Each point is reached from the start by the listed moves, each made once or not at all, plus a little noise. Say if it took an odd or an even number of moves. Then give how often each move was made.
In the rows, zero is written as 128.

Moves:
(1): [158 114 118 136]
(2): [144 162 122 101]
(3): [153 139 167 106]
Start: [117 120 111 103]
Points:
[157 166 146  55] => even (0, 1, 1)
[115 121 113 105] => even (0, 0, 0)
[135 156 106  75] => odd (0, 1, 0)

Moves:
(1): [187 127 145 135 119 124 118 127 125 125 141 141]
(2): [120 173 112 122 119 149 120 128 116 126 102 165]
(3): [120 136 156 131 145 136 121 118  70 156 120 124]
(4): [ 97 147 127 195 130 110 119 131 136 138 140 129]
(5): [137 125 104 152 186 142 122 110 146 113 102 121]
(6): [132 110 120 133 108 195  80 149 119 129 140 123]
(7): [128 122 127 154 108 143 171 127 123 138 102 132]
(8): [134 130 122 131 138 131 128 164 111 114 139 131]
(9): [125 147 165 129 149 150 127 144 152 121 124 131]
(10): [150 135 124 134 127 131 117 146 155 175 144 139]
(11): [129 145 127 133 119 127 141 104 123 129 164 119]
Start: [ 83 120 129 135 101 110 132 103 139 120 141 121]
Points:
[ 79 150 120 238 187 121  99 134 117 177 145 124] => odd (0, 0, 1, 1, 1, 0, 0, 1, 0, 1, 0)
[183 139 140 213 130 232 112 150 169 141 174 136] => even (1, 0, 0, 0, 1, 1, 1, 1, 1, 1, 1)
[163 111 106 204 111 203 124 117 118 103 163 120] => even (1, 0, 0, 0, 1, 1, 1, 1, 0, 0, 1)
[135 164 131 190 137 164 141  73  78 138  68 164] => odd (1, 1, 1, 0, 1, 0, 1, 0, 0, 0, 0)
